Every row gives one point. Each copy is the shape, with its points in the same order, turned, moved and blurred by noise. Say if it was mirrored as well.

Shape:
[[ 11  21 -60]
 [-14   3  -2]
 [  5   5   5]
 [  3  -7  15]
 [-45 -12   7]
 [ 14  26  13]
 [ 17  25  14]]
Copy 1, 7 rows:
[[ 32 -35 -52]
 [-21 -10 -21]
 [ -8  -7  -6]
 [-15   6  -2]
 [-52  -1 -34]
 [ -3 -24  12]
 [ -1 -22  12]]
Copy 1 is: mirrored
Copy 2:
[[ 58  13  29]
 [  3  16   3]
 [  3  -5   0]
 [-12  -6 -12]
 [-20  36  -9]
 [ -8 -23  22]
 [ -9 -26  17]]
Copy 2 is: only turned

Shape, 7 rows:
[[-39 -25  23]
 [  7  -3  14]
 [-13  -5 -19]
 [  4  30 -35]
 [ 19  17 -10]
 [-32 -35 -38]
 [ 21  23  14]]
Copy 1 (7 x 3):
[[  5   3 -55]
 [ -1 -21 -10]
 [ 14  15  -4]
 [ 34   6  29]
 [ 13 -16  20]
 [  1  51 -18]
 [ 15 -39  11]]
Copy 1 is: mirrored
Copy 2:
[[-35 -54  13]
 [-11 -15  -6]
 [-11 -11  33]
 [-11  30  32]
 [ -2  18   4]
 [  3 -35  60]
 [-15  15 -18]]
Copy 2 is: mirrored

Shape, 10 rows:
[[ 19 -16   4  10]
 [-14 -11   7   5]
 [ -1 -31  -4 -40]
 [ 31   0  15 -44]
 [  3  -3 -32 -27]
 [ 18  18 -41 -28]
 [-22 -24   6  13]
 [ 14  -5   6   6]
 [  6 -11 -29   1]
 [ -6   5  12  11]]
Copy 1 (10 x 4):
[[ 14 -13  14 -23]
 [  6 -14  -7   3]
 [-32 -24  27   0]
 [-34  12  28 -28]
 [ -6   0  46  17]
 [  2  25  55  16]
 [ 13 -28 -12   7]
 [ 11   0  10 -16]
 [ 20 -11  32   9]
 [ 12   3  -9  -2]]
Copy 1 is: mirrored
Copy 2, 10 rows:
[[  4 -29   7   4]
 [-12   4  13  -4]
 [ 19   7 -12  31]
 [ 60  -6  -2   9]
 [ 12  -4 -37   2]
 [ 27 -10 -52 -16]
 [-19   6  16   4]
 [  9 -21   9  -8]
 [ -5 -20 -24  -5]
 [ -1  -3  16 -20]]
Copy 2 is: mirrored
Copy 3:
[[-20  -9  23  -4]
 [  7  11  18   4]
 [  0  28  14 -38]
 [-46  29  -6 -29]
 [  3  -2 -12 -38]
 [-12 -15 -34 -37]
 [ 16   7  33   6]
 [-19  -2  15  -5]
 [  3 -21   7 -23]
 [ -3   6   7  15]]
Copy 3 is: mirrored
Copy 4:
[[ -5  15   2  25]
 [-20   6  10  -4]
 [  8 -28  33  11]
 [ 14 -39  -9  30]
 [ 35  -7  15  -5]
 [ 52  -3  -5  -6]
 [-28  13  21  -4]
 [ -5   9  -5  17]
 [ 20  17  14   1]
 [-18   8 -10  -2]]
Copy 4 is: mirrored

Shape:
[[ -2 -22  20  17]
 [ 24  13 -47 -37]
 [-36 -19  -1  38]
 [ 12   8  27 -23]
 [ -6 -35 -12   9]
 [-47 -16 -33 -11]
 [ 26  20  -9 -22]]
Copy 1:
[[  2  24 -13  12]
 [-44 -29   0 -49]
 [-16  60   4  14]
 [ 28 -22   1 -10]
 [-17  27 -23 -11]
 [-22  48   2 -52]
 [-12 -32  10 -17]]
Copy 1 is: mirrored
Copy 2:
[[-21  -2 -20   0]
 [ 53  32  14 -43]
 [  6 -25 -35  21]
 [-18  18  26 -18]
 [  5  -4 -37 -19]
 [ 41 -39  -8 -17]
 [ 13  35  22 -24]]
Copy 2 is: mirrored
Copy 3:
[[-49  -6   2 -13]
 [ 24   5 -11  53]
 [-40 -42  26 -16]
 [-16  38  -1  -4]
 [-44 -21   4  19]
 [-20 -28  50  33]
 [ 13  18 -15  15]]
Copy 3 is: only turned
